Each point is reached from the start by the listed moves, each made once or not at all, plus a little noise. Say if it took an odd or an even number of moves. Then give how often each move was made.
(in the rows, 128 means zero)

Moves:
(1): [145  94 182 169]
(2): [ 64 129 148 151]
(3): [ 93  75 156 112]
Start: [194 122 105 115]
Points:
[173  35 190 141] -> even (1, 0, 1)
[209  88 155 159] -> odd (1, 0, 0)
[133 120 130 140] -> odd (0, 1, 0)

Moves:
(1): [157 157 148 143 126  81]
(2): [142 159 119 135  99 154]
(3): [122 100 165 128  94 143]
(4): [140 132 129 202 143 145]
(5): [112 150 164 117 158 146]
(6): [177 116 128 139 137 167]
Start: [127  90 144 147 119 127]
Points:
[216 111 166 246 145 137] -> odd (1, 0, 0, 1, 0, 1)
[167  79 218 224 142 216] -> even (0, 0, 1, 1, 1, 1)
[179 104 237 160 120 151] -> even (1, 0, 1, 0, 1, 1)
[163 124 193 167  55 120] -> odd (1, 1, 1, 0, 0, 0)

Moves:
(1): [164 127 125 107 139 126  86 144 111]
(2): [132 172 146 141 135  95 134 113 143]
(3): [147 116 137 116 106 145 129 119 156]
(4): [132 123 131 136 155 105 156 114 141]
(5): [146 142 171 114 156 152 131 113 110]
(6): [148 160 107 121 118 152 144 129 134]
(7): [144 124 135  94 117 116 147 123 127]
(8): [152 132 133 159 129 120 144 174 109]
(9): [104 140 136 111 155 118 115 158 150]
Start: [132 130 125 128 133 121 134 145 143]
Points:
[175 168 142 128 179  63 127 130 156] -> odd (1, 1, 0, 1, 0, 0, 0, 0, 0)
[162 131 141  63 186  74 124 172 162] -> even (1, 0, 0, 1, 0, 0, 1, 0, 1)
[249 167 161  91 180 124 173 174 108] -> even (1, 0, 0, 1, 1, 1, 1, 1, 0)
[182 120 149  51 165  93 126 162 187] -> odd (1, 0, 1, 1, 0, 0, 1, 0, 1)
[150 136 148 131 139 120 138 211 173] -> odd (0, 0, 1, 0, 0, 0, 0, 1, 1)

Moves:
(1): [171 125 117 116 167 132 110 100 156 148  91 124 148]
(2): [ 79 156 153 106 154 131 114 145  88 130 120 130 149]
(3): [123 111 147 165 138 168 119 113 143 118 136 154 139]
(4): [108 122 138 141 136 115 145 154 118 120 120 117 130]
(5): [115 111 114 136 135 129 139 135 135 117 141 144 121]
(6): [107 108 115 124 123 132 132 113 143 126 122 146 159]
(7): [136 106 140 112 127 115 118 140 106 115 137 107 126]
(8): [147 120 137 118 125 122 122 168 133 139 155 127 117]
(9): [131 124 122  98 111 123 171 133 130 107 121 158 103]
(10): [140 137 131 118 129 138 151 130 133 121 154 101 125]
(11): [163 134 115 123 130  88 146 121 125 119 131 142 150]
(12): [130  85 122 137 156 122 122 116 107 181 118 128 170]
Start: [112 120 106 127 152 122 115 116 149 146 135 116 130]
Points:
[108  50  89 106 242 123 144  70 153 167  91 217 245] -> even (1, 1, 1, 0, 1, 1, 0, 0, 1, 0, 1, 1)
[ 62  55 136 107 192 154 126 137 126 178 138 189 199] -> even (0, 1, 1, 0, 0, 1, 0, 1, 1, 0, 0, 1)
[134  20  80 173 242 112 132  74 181 179  97 172 249] -> odd (1, 0, 1, 1, 1, 1, 0, 0, 0, 0, 1, 1)

Moves:
(1): [154 112 134 125 122 127 139 138 127 120 131 136 111 138 114 136 132 121
 122 149]
(2): [135 126 115 128 115 128 133 113 141 117 136 113 109 117 125 124 123 118
 127 128]
(3): [125 116 157 129 128 134 123 120 123 128 145 134 123 127 131 119 128 108
 122 123]
(4): [121 126 145 146 114 112 137 123 156 136 119 152 128 113 120 109 138 137
 157 158]
(5): [155 126 151 132 141 139 111 129 121 103 109 119 129 128 149 118 112 118
 133 134]
(6): [129 128 119 133 117 152 127 132 129 141 127 129 148 122 137 128 123 121
 120 144]
(7): [141 124 135 119 142 124 143 139 129 129 115 130 119 128 122 121 115 130
 114 146]
(8): [132 122 130 141 116 122 131 156 114 128 126 108 138  95 128 109 151 137
 117 140]
(9): [130 115 128 126 135 126 122 137 150 135 119 109 113 137 141 133 130 119
 124 126]
(10): [118 127 107 125 130 107 104 126 109 147 121 126 139 110 129 126 130 107
 102 129]
(11): [121 167 119 123 127 132 111 137 143 133 143 142 119 124 138 115 113 137
 140 135]
(12): [111 135 127 130 136 127 123 134 114 130 128 134 112 134 124 129 109 101
 136 122]
(13): [142 161 161 109 116 149 121 147 144 128 127 125 131 133 111 157 134 145
 115 105]
(14): [111 131 130 145 112 106 134 108 131 103 137 120 130 167 123 103 137 117
 118 124]
(15): [148 149 133  99 102 102 145 118 145 131 133 123 129 111 147 134  99 125
 123 124]
(16): [115 136 129 153 153 127 139 127 115 153 114 101 108 126 132 160 117 121
 120 150]
(17): [129 150 130 128 146 126 141 125 128 129 134 139 126 128 139 131 147 107
 137 124]
(18): [133 135 125 110 118 131 139 113 127 131 108 134 106 147 141 132 137 134
 127 126]
Start: [102 114 152 143 124 139 127 141 134 143 132 137 129 127 126 124 134 141
 131 130]
Points:
[168 179 249 140  62 106 140 156 223  99 155 123  80 111 155  76 142  94
 129 165] -> even (1, 1, 1, 1, 1, 0, 0, 1, 1, 0, 1, 0, 1, 1, 1, 0, 1, 0)
[135 209 208 114 112 107 122 122 161 140 126 102  22 164 178 149  87  26
  85 137] -> even (1, 1, 1, 0, 1, 0, 0, 0, 1, 1, 1, 1, 1, 1, 1, 1, 1, 1)
[156 149 177 129  27 130 161 157 171 115 153  96 130 114 115 120 136 128
  77 149] -> odd (1, 1, 0, 0, 0, 1, 0, 1, 0, 0, 0, 0, 1, 1, 1, 0, 0, 0)
[127 168 213 159 171 126 128 160 141 174  76 135 114  97 132 150 130 110
 115 181] -> odd (0, 0, 0, 1, 1, 0, 1, 0, 0, 1, 0, 0, 1, 0, 0, 1, 1, 0)
[139 196 246 145 107 128 137 176 174 153 117 112  68  56 144 109  63 111
 128 187] -> odd (0, 1, 1, 1, 1, 0, 1, 1, 0, 0, 1, 1, 1, 0, 1, 1, 0, 0)
[ 94 184 142 148 119 155 134 164 104 196  99  95  94  88 141 168 152  80
  80 147] -> odd (0, 1, 0, 0, 0, 1, 0, 1, 0, 1, 0, 1, 1, 0, 0, 1, 1, 1)
[160 151 212 154  92 120 134 154 150 142 128  57  98 103 168 139 132  40
  47 166] -> odd (1, 1, 1, 0, 1, 1, 0, 1, 1, 1, 0, 0, 1, 1, 1, 1, 1, 0)
[141 157 166 147 115 127 116 159 125 174 121  84 111  36 184  97  63  84
  71 202] -> even (0, 1, 1, 0, 1, 1, 1, 1, 0, 1, 1, 0, 0, 0, 1, 1, 0, 0)
[ 49 114 151 171 129 124 116 115 109 187 107 100  83 173 159 130 119  44
  76 151] -> even (0, 0, 1, 0, 0, 1, 0, 0, 1, 1, 0, 1, 0, 1, 0, 1, 0, 1)
[151 122 214 166 116  80 179 127 163 122  94 123  88 142 136 110  86 114
 121 220] -> odd (1, 0, 0, 1, 1, 0, 1, 0, 0, 0, 0, 0, 0, 1, 1, 1, 0, 0)

Moves:
(1): [120 111 115 130 130 123 111 130 117 139 159 126 122 135 140 126 113 130
 142 115 131 139 120 124 132 139]
(2): [129 147 125 127 130 113 135 128 127 126 135 123 112 145 133 132 116 120
 134 125 127 127 131 127 123 126]
(3): [141 140 149 128 127 132 120 116 132 147 116 127 134 132 137 128 134 137
 114 114 115 130 142 123 117 124]
(4): [145 130 128 161  91 129 136 142 121 136 146 136 136 142 120 127 131 119
 135 133 127 146 129 134 136 121]
(5): [137 131 123 121 128 148 132 128 127 114 142 127 134 128 127 130 135 136
 122 142 127 138 139 129 124 135]
(6): [117 124 144 123 132 124 116 166 144 132 123 138 121 134 140 133 128 127
 148 118 126 138 118 127 136 134]
(7): [130 125 129 134 117 139 142 119 131 148 114 122 128 113 122 133 136 137
 138 157 136 138 129 146 109 135]
(8): [143 125 126 135 135 106 115 124 119 131 104 128 120 122 139 148 127 145
 133 138 126 128 137 123 104 134]
(9): [133 126 123 133 128 108 127 133 144 139 106 136 109 132 133 119 144 121
 145 108 114 136 112 139 139 135]
(10): [122 108 128 136 108 144 129 135 119 143 147 131 115 124 142 122 152 137
 138 117 151 114 136 138 153 113]
(11): [126 118 130 113 124 123 135 132 131 144 134 130 153 132 118 113 118 130
 115 105 134 112 124 138 141 134]
(12): [129 130 117 121 150 136 148 100 126 131 120 144 105 135 113 126 141 122
 134 118 152 126 105 115 123 113]
(13): [134 142 141 153 137 129 105 130 140 108 126 131 144 129 146 111 140 122
 124 100 106 120 164 127 115 144]
(14): [131 126 120 130 130 124 112 121 132 120 134 120 128 142 114 136 126 137
 130 147 134 133 124 124 129 132]
(15): [117 115 121 137 124 141 116 130 129 122 129 122 119 142 138 130 122 136
 119 125 140 122 100 114 136 147]
(16): [116 130 140 125 119 143 134 121 125 115 143 134 124 131 140 139 125 140
 128 123 142 151 137 119 135 139]
(17): [116 129 155 118 116 151 126 132 119 127 125 115 131 143 116 130 153 140
 135 111 133 153 133 128 126 161]
(18): [130 129 130 133 128 137 128 131 124 137 129 119 125 114 122 129 115 157
 127 140 131 131 138 117 128 130]
(19): [127 121 136 126 144 119 145 116 125 130 132 124 122 126 130 135 126 135
 135 125 123 119 143 112 115 124]
(20): [155 116 140 127 123 117 107 130 125 130 143 120 124 117 136 107 128 130
 133 139 121 125 153 128 124 144]
(21): [135 124 132 129 133 124 139 129 126 107 120 111 114 138 130 127 130 118
 142 124 134 150 115 142 124 113]
(22): [118 117 119 125 142 119 119 141 133 153 123 119 104 115 143 142 124 136
 132 131 148 134 126 102 132 117]
(23): [114 119 124 130 111 126 130 131 122 124 128 143 119 132 139 117 124 144
 124 128 127 139 151 126 119 125]
(24): [124 156 141 151 136 127 142 128 118 135 123 135 111 145 137 135 144 110
 117 133 120 149 133 151 132 128]
Start: [102 108 130 108 117 132 138 133 140 142 123 107 148 141 127 120 108 133
 123 123 155 118 134 124 121 137]
Points:
[ 97 155 201 133 103 152 164 153 155 134 118 119 133 194 189 110 130 147
 120  86 142 199 210 171  89 170] -> odd (0, 1, 1, 0, 1, 1, 1, 0, 0, 0, 1, 0, 1, 0, 0, 1, 0, 0, 0, 0, 1, 0, 1, 1)
[105  91 136 126  77 165 190 116 103 121 173 100  86 216 113 121 159 163
 173 115 210 182 160 117 111 119] -> even (0, 1, 0, 1, 1, 0, 0, 0, 0, 1, 0, 1, 0, 1, 0, 0, 1, 0, 1, 0, 1, 0, 1, 0)
[ 91  75 142 117 123 132  93 116 154 181 150  85  89 189 152 102 130 172
 167  65 210 169 130  91 119 239] -> odd (1, 1, 0, 0, 0, 0, 1, 0, 1, 0, 1, 1, 1, 1, 1, 1, 1, 0, 0, 1, 0, 1, 0, 0)
[112 131 249 113 152 148 150 126 142 141 121 109 123 197 161  97 169 138
 139  28 154 182 191 127 103 187] -> odd (0, 0, 1, 0, 0, 1, 0, 0, 0, 0, 1, 1, 1, 0, 0, 1, 1, 0, 1, 1, 1, 0, 0, 1)
[123 105 158 134  93 128 194 153 128 159  84 110  61 180 126 142 152 192
 209 127 175 225 149 126  64 159] -> odd (0, 1, 0, 1, 1, 1, 1, 1, 1, 0, 0, 1, 0, 0, 0, 0, 1, 1, 1, 0, 1, 0, 1, 0)
[176  66 145 149  76 139 156  89 107 166 133 104  88 154 142 119 160 194
 164 167 193 166 200 125  65 113] -> even (0, 0, 1, 1, 1, 0, 1, 1, 0, 1, 0, 1, 0, 1, 0, 0, 0, 0, 1, 1, 1, 0, 1, 0)

Moves:
(1): [114 134 120 130 149 128 117 140 122 122 129 111 129 104 132 131 105 120
 139 130 125 135 134 146]
(2): [136 118 128 139 123 135 105 129 132 136 139 126 122 135 137 136 127 131
 108 128 143 116 147 120]
(3): [113 153 143 114 114 127 130 117 131 139 133 139 141 123 131 130 121 119
 131 144 116 134 105 136]
(4): [122 139 124 134 131 143 127 108 112 146 146 127 128 120 125 111 121 119
 120 114 134 132 126 120]
(5): [142 115 115 127 115 135 130 130 125 119 120 119 129 136 126 107 118 138
 131 120 124 114 123 141]
(6): [115 129 133 125 136 127 118 130 127 123 120 134 145 126 132 132 128 126
 128 139 129 128 134 136]
(7): [125 123 114 146 109 125 132 147 119 113 116 146 125 117 141 126 118 118
 123 124 102 114 113 110]
(8): [132 148 146 126 148  97 121 104 146 143 137 120 106 137 108 138 118 133
 137 162 107 139 139 132]
(9): [124 139 156 114 142 117 113 121 140 133 130 120 115 177 130 126 123 136
 130 115 126 123 116 112]
(10): [132 129 102 134 132 130 128 142 136 114 127 108 145 118 144 130 117 126
 111 125 142 121 154 149]
(11): [119 103  98 126 135 128 117 128 118 119 129 140  89 119 111 132 122 115
 126 138 133 126 112 116]
(12): [136 134 103 149 114 112 133 105 103 131 128 113 105 118  97 140 120 103
 139 143 150 148 133 101]
(13): [136 144 122 144 125 130 141 126 105 124 118 149  85 134 134 118 127 120
 136 127 121 124 116 116]
(14): [102 136 125 145 136 144 138 126 130 123 140 121 148 118 124 133 111 138
 134 132 132 147 125 124]
(15): [128 114 114 136 136 135 114 127 114 101 129 130 120 131 127 144 125 123
 134 119 120 105 114 118]
(16): [137 117 149 150 144 118 134 120 118 107 130 125 103 132 138 128 112 133
 132 130 121 140 130 157]
(17): [121 139 142 142 115 128 140 131 150 121 133 138 139 116 129 126 148 125
 147 119 134 100 131 104]
(18): [123 144 114 113 111 139 122 126 131 121 129 128 130 111 137 123 133 107
 134 119 113 127 134 106]
(19): [115 123 135 130 123 132 122 138 132 122 130 146 141 141 127 120 137 141
 125 102 130 112 131 135]
(20): [110 123 141 124 121 115 111 127 118 124 123 142 140 134 120 134 161 145
 102 150 129 140 126 116]
(21): [151 125 121 131 125 135 138 132 107 127 156 139 121 131 145 110 122 123
 128 123 140 120 130 119]
(22): [123 141 125 126 134 124 116 129 130 142 139 132 130 126 145 118 134 116
 143 129 116 122 132 125]
(23): [147 146 119 144 143 116 119 124 149 119 124 147 127 121 131 131 129 126
 132 132 127 137 117 128]
(24): [112 137 129 132 113 120 132 107 149 150 111 129 122 129 130 140 138 137
 139  96 136 106 128  85]
Start: [140 126 121 145 118 120 153 121 137 137 102 109 135 152 127 123 138 116
 150 141 133 107 138 131]
Points:
[139 107  35 174  88 129 107  80  91 121 119 123  70 127 117 156 132  56
 164 123 172  56 144  11] -> even (0, 1, 0, 0, 0, 1, 0, 0, 0, 0, 1, 1, 0, 0, 1, 0, 0, 1, 0, 0, 1, 0, 0, 1)
[157 112 124 207 152  76 105 100 130  88 133 147  52 202 130 118  91 140
 126 182 110 113 105  96] -> odd (0, 1, 0, 0, 1, 0, 1, 1, 1, 0, 1, 0, 0, 1, 0, 1, 0, 0, 0, 1, 1, 0, 1, 0)
[129 152 126 234  99  87 138  82  79 136 121 143  43 193 159 125 126 107
 158 128 139 100 126   7] -> odd (0, 1, 0, 0, 0, 0, 1, 0, 1, 0, 0, 1, 1, 1, 0, 1, 0, 0, 0, 1, 1, 1, 0, 1)

Moves:
(1): [137 157 114 125 167 114 135 134 110 117 121 134 107 167 126 132 148  99
 141 159 126 109  88 132 110 112 152]
(2): [132 129 138 129 126 149 119 108 114 136 139 113 127 120 130 136 123 124
 137 123 106 135 139 114 124 123 131]
(3): [142 135 129 122 114 125 120 151  96 127 112 107 106 148 135 106 114 125
 125 131 109 112 138 146 111 132 127]
(4): [129 123 120 150 143 122 124 155 138 133 110 134 129 105 126 134 119 113
 120 149 116 118 114 141 121 113 118]
(5): [130 114 126 133 133 135 135 139 115 125 141 137 133 118 121 129 117 131
 122 133 145 114 141 135 127 143 117]
(6): [134 118 130 147 138  97 116 128 121  99 116 131 120 125 139 128 121 136
 132 138 143 141 142 129 126 109 136]
(7): [126  94 123 122 146 138 105 164 136 122 128 130 120 127 132 121 129 123
 136 138 133  87 125 106 156 110 128]
(8): [128 127 128 145 149  94 148 137 130 146 127  97 124 141  99 134 131 119
 148 140 133 123 132 133 155 112 136]
(9): [137 123 121 137 130 126 138 131 140 132 142 138 157 132 126 126 134 148
 113 123 111 136 136 135 118 136 145]
(10): [128 120 136 119 129 115 100 147 113 152 116 139 120 125 127 139 130 125
 114 146 152 156 120 100 114 150 129]
(11): [131 130 130 123 123 137 146 139 125 118 136 111 125 125 120 123 124 128
 120 116 132 140 129 110 130 116 139]
(12): [124 122 116 118 133 114 110 139 143 135 142 128 107 103 129 109 137 140
 120 113 130 141 130 138 124 110 119]
(13): [110 130 123 109 145 146 142 119 127 138 129 135 108 130 122 143 106 158
 131 129 124 137 146 132 129 124 133]
(14): [127 114 163 125 123 134 146 117 140 139 138 132 135 138 119 101 133 140
 139 109 126 129 140 117 110 121 127]
(15): [140 133 134 124 137 170 128 145 124 104 112 132 131 162 105 127 155 130
 110 116 116 117 142 133 132 124  95]
(16): [134 131 138 135 131 122 126 106 124 127 135 125 132 136 113 114 127 156
 111 120 140 119 107 122 148 121 137]
(17): [123 115 107 135 118 133 119 120 132 142 129 118 127 143 125 121 136 125
 118 122 122 105 133 100 121 112 128]
(18): [157 142 122 116 131 143 132 118 124 148 132 137 143 127 126 117 136 144
 128 146 142 117 144 132 143 117 134]
(19): [138 104 122 132 128 145 110 123 130 129 132 123 124 141 107 129 126  85
 106 128 130 119 120 129 148 128 131]
(20): [117 146 146 118 115 126 122 141 126 131 138 124 143 145 142 140 116 130
 135 122 134 132 127 130 118 117 132]
(21): [125 122 150 136 125 122 151 132 110 142 137 132 125 145 126 122 165 130
 122 129 128 111 134 133 158 102 155]
(22): [157 118 135 140 119 124 147 122 138 124 141 120 116 135 130 121 140 132
 132 131 146 124 138 122 142 117 123]
(23): [134 136 116 148 125 131 108 147 132 121 112 132 109 113 114 143 133 119
 148 103 122 116 123 128 111 139 137]
(24): [132 125 130 136 125 136 108 113 141 112 138 141 126 113 121 123 152 153
 103 149 152 130 124 145  97 136 143]
Start: [122 129 117 131 128 125 123 122 110 152 131 128 123 112 129  85 160 118
 119 144 145 137 120 109 136 160 141]
Points:
[191  89 161  97 150 212 160 158  98 195 169 127  87 166 100   7 223 201
 105 125 111  79 228 111 175  67 151] -> odd (0, 1, 1, 0, 0, 0, 1, 0, 1, 0, 0, 1, 1, 1, 1, 0, 0, 1, 0, 0, 1, 1, 0, 0)
[194  76 114 101 147 181  74 125  86 186 166 102  56 126 102  30 140 152
  93 155 151  75 156  98 207  89 155] -> odd (0, 1, 1, 0, 0, 0, 1, 0, 0, 0, 0, 1, 1, 0, 0, 1, 0, 1, 1, 0, 0, 1, 0, 0)
[122  81 192 150 145  88 143 156 144 174 211 110 140 136  74  21 226 210
  87 123 187 107 124 104 173  57 224] -> even (0, 0, 0, 0, 0, 0, 1, 1, 1, 0, 1, 1, 0, 1, 0, 1, 0, 0, 0, 1, 1, 0, 0, 1)
[166 111 129 152 149 147 152 209  70 144 144 121 115 129  74  23 199 169
  26 118 121  91 134 150 148 108 142] -> odd (0, 0, 1, 1, 1, 0, 0, 0, 1, 0, 1, 1, 0, 0, 1, 1, 0, 0, 0, 0, 1, 0, 0, 0)

Moves:
(1): [121 122 112 131 125 131 138 132  92 136 136 137 115 122 100 123 126 144
 115 128 146 120 137 117]
(2): [130 127 120 130 112 136 145 110 131 122 118 136 116 120 119 145 127 129
 141 140 144 125 116 115]
(3): [123 134 113 112 148 130 111 127 124 128 120 126 142 139 127 114 116 114
 106 118 137 121 118 137]
(4): [130 144 125 122 130 107 118 124 131 116 140 111 123 124 128 123 135 136
 128 132 138 117 129 130]
(5): [138 117 133 128 125 142 136 132 135 122 122 128 112 135 155 109 118 121
 121 134 144 125 148 120]
(6): [124 118 131 120 125 128 138 141 124 127 126 110 130 127 131 135 124 109
 125 135 125 122 128 139]
(7): [125 118 112 124 139 122 129 130 115 130 123 128 125 119 124 124 127 134
 133 126 107 115 128 129]
(8): [105 123 123 117 132 128 140 119 118 119 146 121 125 127 134 131 117 140
 113 136 114 114 113 118]
(9): [123 141 126 123 131 118 144 128 129 118 147 141 134 140 141 140 119 133
 149 124 145 135 111 131]
(10): [142 121 141 153 118 131 117 133 112 105 122 134 108 128 105 123 128 136
 132 135 131 120 107 138]
(11): [131 112 120 112 124 145 149 121 113 126 135 123 127 137 135 133 135 137
 128 161 116 107 147 128]
(12): [120 136 120 129 123 123 118 136 130 133 121 147 125 130 125 124 122 122
 129 128 120 126 128 131]
(13): [125 147 134 131 119 133 133 134 113 120 123 136 147 125 130 125 104 131
 140 129 118 127 132 128]
(14): [132 137 132 116 138 114 126 124 126 120 148 129 109 118 133 114 118 125
 132 117 124 147 138 139]
(15): [132 158 134 127 127 126 116 128 127 131 125 113 106 144 113 138 139 142
 136 128 107 128 100 130]
(16): [133 126 113 122 128 143 120 142 114 132 125 135 129 130 128 153 126 125
 133 136 132 120 126 115]
(17): [114 129 125 128 137 130 115 130 148 125 137 116 130 131 109 121 117 134
 118 116 132 121 131 128]
(18): [131 114 126 135 129 120 127 131 130 134 139 123 138 123 130 127 108 122
 100 139 103 129 134 132]
(19): [124 138 133 133 131 135 119 116 138 144 143 133 116 103 130 119 121 132
 138 117 138 127 101 132]
(20): [124 135 117 122 132 139 137 137 135 119 128 136 144 125 139 116 139 117
 126 138 124 149 132 121]
(21): [127 126 121 130 131 126 122 135 122 130 110 119 135 123 130 135 130 140
 135 136 123 144 135 129]
(22): [116 146 105 128 122 136 119 119 129 127 133 131 143 122 137 147 133 123
 131 114 126 121 130 138]
(23): [123 130 131 139 136 128 136 126 121 139 127 130 126 115 130 124 134 114
 130 140 128 120 134 114]
(24): [116 122 118 112 120 127 126 119 139 137 141 122 138 136 135 118 123 120
 139 134 131 141 124 117]
Start: [141 145 144 137 137 147 124 123 133 133 140 140 109 134 138 116 126 127
 121 128 111 116 122 124]
Points:
[ 92 141  66  69 135 150 188 105  88 112 205 144  59 101 175  81  87 149
 151 196 131 113 114 102] -> odd (1, 1, 0, 1, 1, 1, 1, 1, 1, 0, 1, 1, 0, 1, 0, 0, 0, 0, 1, 1, 1, 0, 0, 1)
[126 144  93 105 123 146 175 133   7  75 175 136  67 111 110 159  78 180
 162 196 110  68 107 114] -> odd (1, 1, 0, 1, 0, 1, 1, 1, 1, 1, 1, 0, 1, 1, 0, 1, 0, 0, 0, 0, 1, 0, 0, 0)
[133 209  90  99 145 162 116 117  93 123 199 155  60 137 119 104  40 154
 116 153 136  75  98 118] -> odd (1, 1, 1, 1, 1, 0, 0, 0, 1, 0, 1, 1, 1, 1, 1, 1, 1, 1, 1, 0, 0, 0, 0, 0)
[102 176  80  73 173 186 150 117  74 145 204 141  76 135 174  88  95 139
 133 183 127 121  93  82] -> even (1, 0, 1, 0, 1, 0, 0, 1, 1, 0, 1, 0, 0, 1, 1, 1, 0, 0, 1, 1, 1, 0, 1, 1)
[ 75 143 107 133 127 170 167 135  85 124 218 159 120 112 119  81  52 124
 109 194  89  82  88 108] -> even (1, 0, 0, 0, 0, 1, 0, 1, 1, 1, 1, 1, 1, 0, 0, 0, 1, 1, 1, 1, 0, 0, 1, 1)
[119 240  83 111 143 147  97 135  65 119 165 147 125 158 113 155 102 152
 134 112 135  83  81 126] -> even (1, 0, 1, 1, 0, 0, 0, 0, 1, 0, 0, 0, 1, 0, 1, 1, 0, 0, 0, 0, 0, 1, 0, 0)
[111 142  61  99 122 225 146 117 100 113 184 157 102 138 136 120  89 111
 131 166 189  79  86 110] -> even (1, 1, 1, 0, 1, 1, 0, 0, 1, 1, 1, 0, 0, 0, 0, 1, 1, 0, 1, 1, 0, 1, 0, 1)
